Each row is a point. A path goes straight from each point to the next, and from the last back to the first. The post is the endless flat space through its rows: a point in 2 columns, a line in 3, a plane in 4, and so on, so that a path can go around it. How many times does the path go around the post? Going back the other way cancels.

Post:
[[-0.19 -0.54]]
Path:
[[ 0.55 -0.30]
 [ 1.86 -2.36]
 [-0.56 -2.04]
 [-2.38 -0.15]
 [-0.86  0.32]
 [ 1.20  0.79]
 [ 1.01 -0.73]
 [ 0.02 -2.41]
 [ 0.53 -2.91]
 [ 2.63 -1.64]]
Times around: 1

Post (7 x 8):
[[ 0.35 -0.32 -0.11  2.56 -2.42 -0.54  0.67  0.31]
 [ 0.31 -0.59  0.56  0.66  2.78 -3.30 -2.07  2.58]
 [ 0.30 -0.83 -3.87  0.00 -0.97  3.38 -0.15  0.34]
 [ 0.27 -0.61  1.68  1.15 -0.24 -0.23  2.53  1.84]
 [ 0.12 -0.10 -0.43 -1.52 -0.95  2.57 -1.35 -0.06]
 [ 0.04 -0.15  4.45  3.70  1.99  0.12  2.93 -2.55]
 [ 1.20 -0.22 -3.13 -1.05 -2.45 -0.07  1.46 -0.09]]
Path, 15 rows:
[[ 2.21  0.51 -0.30  1.62 -1.65 -0.55  0.15  0.45]
 [ 2.71 -1.66 -0.82  1.50  0.06  2.00  0.32  2.08]
 [ 1.34 -2.94 -0.80  0.56 -2.07  0.54  1.51 -0.22]
 [-0.47 -0.89  1.74  0.31  0.65 -1.31 -0.08  0.43]
 [-0.10 -0.03 -2.31 -0.64 -2.27 -1.78  1.76 -0.86]
 [-0.42  2.12  1.27 -0.05 -1.06  0.27 -0.69  1.18]
 [ 2.23  1.53 -0.50  1.19 -0.14  0.26  0.53 -0.99]
 [ 1.02 -1.06  1.13  0.92  1.38  1.20  1.80  1.72]
 [ 1.81 -0.86 -0.30  0.27  0.33 -1.59 -1.15 -0.63]
 [ 1.82  0.33 -0.11  1.53  2.99  1.41 -0.06 -2.05]
 [ 0.34  0.39  0.65  1.07 -0.83  0.98  1.48  1.41]
 [-0.49  0.25  1.65 -3.09 -2.30  2.06  1.47  2.07]
 [-2.38 -1.23  0.94 -0.57  0.55 -0.33  1.00  1.85]
 [ 0.25 -1.32  0.41  0.58 -1.21 -0.05  0.68 -1.20]
 [ 2.94 -1.48 -0.12 -1.11 -1.90  2.15  0.93  1.28]]
Times around: 0

Post:
[[ 0.82 -0.81 -1.70  1.77  1.62 -1.38 -0.16 -0.34 -1.21 -1.77 -2.98  3.73
   1.04  0.30]
 [ 0.16  0.37  2.49 -1.40  0.60  1.71 -1.95 -0.09 -0.63 -2.10 -1.29 -0.83
  -0.63 -2.24]
 [ 0.15  0.19  0.42 -1.61 -1.65  3.36  1.11 -0.39  0.70  1.52 -2.39 -2.01
   0.60  0.10]
 [-0.26 -0.29 -2.19 -2.09 -0.88  4.90  1.41 -1.53 -3.45  0.69 -1.87 -0.28
   0.99  1.76]
 [-0.23  0.03  1.92 -0.74 -0.25  0.06 -1.77 -0.48 -0.50 -2.43 -2.14 -1.17
  -1.63  1.69]
 [-0.20  0.89 -0.63 -3.38 -2.05  1.56  2.74  0.40 -1.13  1.46  0.57 -2.28
  -4.27 -2.41]
 [ 0.12  0.97 -2.71 -0.68 -1.04  2.41 -0.83 -1.74 -0.34  1.13 -0.20  0.37
   0.37 -0.06]
 [ 0.96 -0.26 -1.34  1.05 -1.59 -0.23  1.95 -3.51 -1.11 -1.20 -1.51  4.11
   0.56  0.73]
 [ 0.71 -0.01  2.89  0.24 -1.55  1.02 -2.41  2.70 -3.69 -0.86 -0.53 -2.46
  -1.76 -1.62]
 [-0.63  0.14  2.86 -0.89 -1.50  1.42 -1.59  3.74 -0.25 -2.89  0.14 -1.00
  -2.43 -1.13]
 [ 0.04  0.02  1.25  0.83  0.32 -1.08 -0.04  0.42 -2.16 -3.09 -0.47 -0.48
   1.65  0.40]
 [-0.58  0.83  1.02 -3.28 -0.70  2.06  1.30 -0.42 -3.00  2.67 -0.21  0.09
   0.48  2.10]
 [-0.18 -0.06  1.50  2.81  1.97  0.48  0.54 -0.47 -2.40 -1.40 -0.34  1.37
  -0.48  1.29]]
Path:
[[ 1.65 -0.68 -0.17 -1.40 -1.92  2.23  0.89  0.58 -1.04 -1.50 -1.62 -0.35
  -1.36  1.23]
 [ 0.65 -1.85  0.76  0.08 -0.04  2.75  1.32 -0.79 -1.10 -1.55 -0.21 -1.13
  -0.46  0.53]
 [-1.84  0.10  0.73 -2.04  1.56  3.92  0.17 -0.51 -0.77 -0.26  1.12  0.37
  -0.42 -0.46]
 [-1.75 -0.68 -0.53 -1.60 -0.74  1.00 -0.13 -0.17 -2.77 -1.32 -1.24  0.63
   0.88 -2.64]
 [-1.51  1.02 -0.48 -0.75 -2.58  1.32  0.81  1.16 -3.84  0.03 -2.23  0.17
   0.00  0.44]
 [ 0.61  0.32  0.70  0.41 -2.31  4.05  1.97  2.70 -2.47 -0.93 -2.09  0.30
   1.63  0.71]
 [ 1.41  1.14  0.49 -1.23 -0.26  1.51  0.20 -0.57 -1.13 -0.17 -0.11  1.07
   0.25  0.60]
 [ 1.64 -1.27 -1.36 -1.26 -1.03  1.19  0.10 -0.31 -1.93 -1.59 -0.12 -0.63
  -0.60 -0.57]
 [ 1.63 -0.24  0.28 -0.84 -0.63 -0.83 -0.42 -1.53 -0.19  0.22  0.65  0.43
  -1.12 -0.83]
 [ 1.68  1.01 -0.02 -1.52 -0.74  1.93 -0.68 -2.59 -0.16  1.26 -0.33  0.65
  -3.37 -1.40]
 [ 1.16  0.23  0.64  0.53  0.66  2.92  0.98  0.16 -2.22 -2.03 -1.87  0.40
  -2.39  1.15]
 [ 1.53 -0.86 -1.32 -0.06 -0.93  1.29  2.19  0.27 -2.48 -0.86  2.01  0.69
   0.90  1.68]
 [-0.73 -1.92  0.41 -0.81  0.79 -0.39  1.40  1.37 -0.62 -1.22  0.73  0.82
  -3.01  0.14]
 [-1.42 -1.66 -0.18  0.46  0.39  1.36 -1.34 -0.14 -1.13 -1.24 -0.34 -1.45
   1.23 -1.17]
 [-0.05  0.03  0.93  1.04 -0.33  1.14 -2.68  0.62 -2.72 -0.78 -1.26  0.07
  -0.22 -3.15]
 [-0.72  1.75  0.47 -1.74 -0.88  0.75 -2.30  0.19 -0.67 -1.78 -1.45  1.80
   1.58  0.33]
 [ 0.93  1.02  0.36  0.16 -1.06  1.98  0.20  1.89 -0.80 -2.29 -1.56 -1.32
   0.78 -0.94]]
Times around: 2

Post:
[[-2.58 -0.28  1.80  2.07  0.72 -0.22 -0.46 -1.43  0.36 -2.36  0.38 -2.07
  -0.17 -0.52 -2.57 -2.20 -1.06 -1.26]
 [-1.88  0.35  0.51  1.52 -1.96 -0.33  0.12 -0.55  0.14 -3.00 -0.63 -0.10
   1.05  0.71 -0.08 -1.44 -0.73  0.84]
 [ 0.35 -2.82 -0.15  1.21  1.26 -1.03 -1.53  0.72  0.86  0.20  0.83 -0.86
   1.88 -1.23  0.46  0.94  0.61  1.54]
 [-1.88 -1.43 -0.40 -0.19  1.34 -2.97 -1.91 -0.04 -0.67 -3.52  1.10  1.19
  -0.70 -4.26  0.96 -0.78  0.43  0.29]
 [ 1.33 -2.00  0.00  0.32  2.30  0.04 -1.16  0.03  0.17  0.75 -1.40  1.49
   1.84  2.18  1.78  0.48  1.67 -0.13]
 [ 1.42  2.10 -0.14  0.95 -0.64 -0.68  0.53 -0.52 -0.94  0.99 -1.21  0.50
  -0.14  1.59  1.43  1.13  0.41 -0.11]
 [ 1.24  0.94  0.14 -0.34 -2.32 -1.51  1.72  0.51 -1.31 -0.96 -1.25  1.32
  -0.31 -1.66 -2.04 -2.48  0.18 -2.28]
 [ 0.06  2.46 -0.84 -1.39 -3.45 -1.91 -1.45 -0.59 -0.58 -0.34 -3.18 -0.57
  -1.22 -0.68 -2.34 -3.28 -0.78 -1.88]
 [-2.18  1.71  3.04  1.80  2.30 -1.17  1.32 -1.08 -0.35 -4.22 -2.19 -2.32
   1.44  0.27 -3.01 -2.73  0.13  1.32]
 [ 0.65 -0.17 -0.39  0.81  0.54  3.03  1.78 -0.69 -1.00  2.89 -1.15  0.87
   0.95  2.05  0.16  0.26  0.41  2.08]
 [ 0.64 -1.87 -2.45  0.90  3.16 -1.58  0.04  0.04  0.39  1.82 -0.89  1.03
   1.94  0.78  1.76 -0.52 -1.06  0.38]
 [-0.33 -0.23  0.10  1.33 -0.45  1.38  0.69 -1.41  0.51  1.65 -3.11  0.14
   1.38  0.22  1.50  1.31 -0.39 -0.58]
 [ 1.81  0.07 -0.90 -2.46  0.42  1.61  1.18 -0.04  0.73  1.66 -0.53 -0.20
   1.02  2.42  2.39  1.70 -0.78  0.43]
 [-0.18  0.80  0.22  0.06  2.89  1.79 -2.10  1.44  0.65  0.18  0.26  1.60
   3.21  0.88  1.83  0.87 -1.15  0.56]
 [-0.40  0.53 -0.45 -0.71 -0.44  0.09  0.66 -2.42 -0.66  1.15 -0.27 -0.17
   2.26  1.09 -0.87  1.40  0.44 -0.66]
 [-2.68 -0.75  1.72  2.79  4.22  0.91  0.80 -0.93  0.28 -4.30 -0.57 -0.50
   1.62  1.42 -3.46  1.29 -1.13  2.25]
 [-0.21  0.82  2.07 -0.90 -2.98 -2.97  0.89 -1.28 -1.09 -0.34 -1.60  0.39
  -1.33 -0.01 -2.03 -2.51 -1.83 -0.45]]
Path:
[[-0.81  2.18 -0.78 -0.39 -0.06  0.11  0.81  0.06  0.76 -1.48 -3.97 -0.40
  -0.15  3.18  0.62 -0.52 -0.17 -0.64]
 [-1.50  1.61 -1.81 -0.33 -0.22 -2.33  0.47 -0.88  0.62 -0.98 -1.88  0.77
   1.28  2.16  1.12  1.09 -1.25  1.54]
 [-1.08  2.36 -1.57 -2.87  0.75 -0.11 -0.22  0.48 -2.43 -1.86 -0.23  3.84
   3.09 -0.27  1.20  1.35 -1.02 -0.88]
 [-1.82 -0.23  2.07 -2.58 -0.78  0.89 -0.18 -4.07  0.38 -0.45  0.82 -3.41
   2.44  0.58  1.64  1.39 -2.88  0.59]
 [-2.27  0.38  0.30  2.71  3.44  2.70  0.06 -1.34  0.28 -2.08 -0.12  0.08
   2.08  1.26 -2.21  0.28 -1.05  0.85]
 [-1.40 -0.38  1.07 -1.19  2.10  1.62 -0.64  0.10  1.51 -2.71 -1.86  0.48
   1.78 -0.54 -2.32 -1.10 -1.25 -0.73]
 [-0.41 -0.18  1.05  0.02 -0.40 -0.12  1.21  0.37  0.29 -2.12 -0.39  0.89
  -0.16  2.79  1.01  2.46 -1.22  2.35]
 [-0.50 -2.58 -1.50 -0.61  0.36 -0.23  1.77 -0.24 -1.43  1.74 -2.65 -1.01
   0.74 -1.16  0.52 -1.17  0.54  0.41]
 [-0.29  0.39 -0.19  1.65  1.38  0.55 -0.75  0.24 -0.12 -1.68  0.10 -1.21
   0.93  0.12 -0.01  0.35 -2.18  0.87]
 [ 1.68 -1.48 -1.31  2.17  1.64  1.40  0.10 -1.72 -0.25  1.37 -0.81  1.19
  -0.71  0.80 -0.35 -0.71  2.17 -0.35]
 [ 0.26  0.90 -0.22  0.06  0.49 -0.28  0.53 -2.27  0.58 -1.37 -2.08  2.08
   0.09  0.25  0.66 -0.63  3.19 -1.51]]
Times around: 2

Post (17 x 18):
[[ 1.23 -0.29 -3.31  1.10  0.71  1.71  0.48  1.09 -0.31 -0.44  0.79  1.01
   1.30 -1.30 -0.54  0.37 -0.04  0.55]
 [-0.52 -0.66 -1.12  0.74  0.26  1.77  0.69  1.13  0.81  1.17  0.50  0.51
   0.59 -0.27 -1.89  1.98  1.54  0.21]
 [ 0.64  2.32 -1.12  0.05  0.37 -1.66  0.38  0.19  0.17  0.61 -0.42  1.33
  -0.17 -0.72 -2.39 -0.69  0.85 -0.04]
 [ 1.51  0.88 -2.28 -0.12  0.08  3.53  0.20 -0.85 -0.81 -0.43 -0.29 -0.35
   2.57  1.04 -1.78  0.88  0.29  1.76]
 [ 0.18  0.09  2.00 -0.23 -1.02  0.16  1.92 -1.85  2.18 -3.20 -0.30  0.33
   0.77 -0.62  1.09 -1.84 -0.96 -0.49]
 [-0.92 -0.23  0.54 -1.28 -0.24 -0.12 -0.37 -1.58  2.51 -1.86 -0.70  1.55
   2.51  0.04  2.15 -1.80  1.13  1.00]
 [ 0.29  2.57 -1.24  2.89 -1.50 -0.67  1.06  1.04 -0.43  1.25  0.19  0.25
   0.01  0.03 -0.89 -0.03  0.78  1.21]
 [-0.43 -0.45 -2.24  2.11  1.46  0.98  1.60  0.60 -2.27 -1.03 -1.14 -1.43
   0.63 -0.72 -2.12 -0.43  0.68  0.11]
 [ 1.68 -0.05  1.41 -1.82  0.13  1.33  0.81 -1.60  3.29 -0.94 -1.04  0.16
   1.30 -0.71  3.91 -2.11 -0.53  2.12]
 [ 1.68 -1.12  0.93 -1.36 -0.02 -0.15 -0.73  0.71  2.70 -2.11 -0.23  0.27
   1.75  1.14  2.11 -2.64  0.38  1.42]
 [-0.19  1.37  1.57 -0.91  0.33  1.81 -0.38  0.06  1.66 -1.85  0.19  1.11
   0.71  0.78  2.15 -2.22  0.93  0.06]
 [ 0.47 -0.84  1.87 -2.04 -0.64  0.68  0.36 -0.17  0.67 -2.57  0.06  0.78
   0.65 -0.46  2.54 -1.00  0.59  2.82]
 [-0.24  2.60 -3.04  0.51 -0.31 -3.02  0.19  2.52  0.55  0.46  0.73 -0.49
  -0.10 -0.80 -0.51  1.80  1.01 -0.88]
 [ 1.02  0.93 -1.75  0.81 -1.32 -1.11 -1.02  0.73 -0.55  1.27  1.30 -1.07
  -0.37 -1.36 -0.50 -0.04  1.69 -0.11]
 [-1.00  2.71 -2.81  1.57 -0.02 -0.14 -0.90  1.54  0.44  0.58  0.77 -0.66
  -0.30 -0.64 -2.69  0.23 -0.06  1.24]
 [-0.62  2.35 -2.75  0.59 -1.06 -0.07 -1.16  3.22 -1.29  2.62 -0.17 -0.20
   0.61 -0.30 -1.42 -0.53 -0.78 -0.48]
 [ 0.25  1.28 -1.26  0.97  0.84 -2.30 -0.26  0.51 -1.21  1.28  1.68 -0.09
   1.33  0.02 -1.17  0.12 -0.30  0.72]]
Path, 31 rows:
[[-0.15  0.99 -1.07  0.53 -0.07 -1.05  0.40  2.98  1.19  3.41  0.51  1.00
  -2.11 -0.52  0.81 -2.20  1.86 -0.60]
 [-0.18 -1.58  0.17  1.91 -0.56  0.82  2.93  2.05 -0.87  0.72  1.01  0.04
   1.70 -0.16  1.79 -0.87  0.74  0.03]
 [-0.44  1.57 -0.61  0.39  0.42  0.59  1.99 -0.96  0.57  0.49 -1.55  0.92
   1.32 -2.98  0.85 -0.56  1.84  1.82]
 [-2.02  1.32 -1.20 -0.89  0.03 -1.35  2.13 -0.92  0.88 -3.23  0.40 -1.24
   1.63 -2.26 -1.68  0.03 -1.75 -0.73]
 [ 2.41  0.13 -0.44  0.39  0.08 -0.73  0.42  0.89 -0.04 -0.42  0.69  0.57
   3.20  0.75 -0.19 -0.81 -2.19  0.52]
 [ 0.10  1.10 -2.96  0.69  1.47  0.14 -1.37  1.77  0.93 -0.86  1.00 -0.44
   0.67 -1.22  1.50 -0.70 -0.86  1.71]
 [ 0.27  2.79  0.41 -0.18 -0.47  0.40 -0.03  0.28 -0.45 -0.91 -0.86  2.49
   0.27  0.17 -0.62 -0.91 -0.37  2.15]
 [ 3.36 -0.08 -0.83 -1.44 -0.52 -2.01 -1.18 -0.12 -0.17 -1.39  0.57  0.10
   2.80 -0.48  1.20 -0.13  0.04  4.25]
 [-0.16  2.79  0.74  0.20  1.56  0.32  1.40 -0.11  1.61 -1.93  1.85  1.84
   1.23  0.42 -0.97 -0.38  1.67  1.19]
 [-0.18  0.19 -1.02  2.37  0.62  1.93  0.87  0.74 -1.80 -1.69  2.56 -0.79
   0.93 -0.48 -1.86 -0.39  1.02 -0.40]
 [ 1.02 -0.29 -4.29  1.75  0.07 -1.72 -1.48  3.16 -0.87  0.81 -0.26  0.65
   3.24 -2.12  1.53 -0.30  0.80  1.40]
 [-1.84  2.74 -1.27  1.90 -1.21  0.56  0.20  0.57  0.23  1.60 -0.62 -0.65
   0.91 -0.82  0.65  1.96  0.30 -0.18]
 [ 1.92  0.74  2.30 -2.26  0.36  0.82  1.35 -4.21  2.78 -0.44 -2.66  1.46
   0.06  0.52  0.13 -0.18  0.97  1.85]
 [-1.61  1.97  0.51  0.16 -0.38  0.15  2.87 -1.37  1.78  0.05  0.35  0.67
  -0.02  1.38 -1.54  1.65  1.10 -0.57]
 [ 2.34  0.36 -1.37  0.49  1.04 -2.66 -0.82  0.92 -1.37  0.84  1.88  1.29
   3.37  0.59  1.27 -3.40 -1.53  3.93]
 [-1.32  1.18 -2.06  0.81  1.28  1.94  1.68 -0.31  2.28  0.52 -0.59  0.15
   1.83 -0.94 -1.85 -2.12 -2.24 -0.25]
 [ 0.07  1.34 -0.52 -1.19 -2.37 -0.35 -2.20  0.76  3.41  3.22  1.83 -0.58
   0.18  1.32  3.18 -0.17  2.52  0.64]
 [ 0.11  0.50 -0.84 -2.63 -1.80 -0.94 -1.27  1.87  0.98 -0.12  0.85  1.96
  -1.44 -2.20  1.39  0.29  0.06  0.14]
 [-0.24  0.50 -1.51 -0.77 -1.04 -1.12 -1.15  2.58  2.63  1.82 -1.19  1.57
   0.35 -0.37 -0.19  1.39  1.59 -1.21]
 [-0.44 -1.11 -1.50 -0.63  1.15  1.54 -0.65  0.46 -1.71  0.23 -0.76  0.14
   1.42 -1.58 -2.28  1.19 -0.44  4.47]
 [ 1.10  2.05 -1.49  1.43  0.04  2.86 -1.03 -2.16  3.75  0.13  1.03  1.83
  -0.16 -0.53 -0.09  1.90  1.78  1.63]
 [-2.46  0.77 -0.93 -2.68  0.73  1.16 -1.97  1.73  3.95 -0.92 -0.80  1.71
   1.51  1.36  0.66 -1.61  0.45 -2.81]
 [-2.09  2.81 -0.03 -3.78 -1.37  0.74 -1.16  2.82  4.18  0.87 -0.95  1.09
   1.58  2.83 -0.08 -0.55  1.04  1.94]
 [ 1.44 -1.00 -1.03  0.52  1.03  4.14 -0.97 -1.15  2.74  0.18  1.30 -1.29
   2.70  0.18  0.39 -1.18  1.49  1.95]
 [ 1.91  0.16 -5.36  2.52  0.51 -0.74  1.59  3.95 -2.27  1.86  2.39 -0.57
   2.06 -0.67  0.27  0.63 -0.54  1.36]
 [ 0.21  1.57 -2.41 -0.16 -0.98  0.47  0.69 -0.49 -1.15 -1.06 -2.22 -2.42
   2.04 -0.79  0.00 -1.65  2.50  1.20]
 [-0.27  0.37  0.40 -0.85 -1.24  0.11  0.69  1.04  0.57  0.17 -2.25 -1.65
  -0.20 -3.71  0.55 -0.44 -0.39 -0.48]
 [-1.17  1.46  1.20  0.19  0.02  2.09 -0.39 -0.58  0.87 -2.80  1.52  0.30
   0.23  0.18 -1.37 -0.13 -0.29 -0.81]
 [-0.52 -1.25 -1.29  4.91  0.08 -1.89  4.28 -2.30  0.28 -1.89 -1.10 -0.87
  -1.94 -2.15 -3.05  1.91  1.68  1.03]
 [-2.18  0.15 -0.39  2.23 -2.37 -3.34  0.64 -0.29 -2.02 -1.17  0.81 -2.43
  -0.43 -0.78 -1.90 -2.32  0.23 -1.95]
 [-0.81  2.78  0.43  2.40  0.61  1.20  3.25 -0.07 -0.82  0.24 -2.21  1.11
  -0.77  1.42 -2.94 -1.57 -0.46  0.08]]
Times around: 2
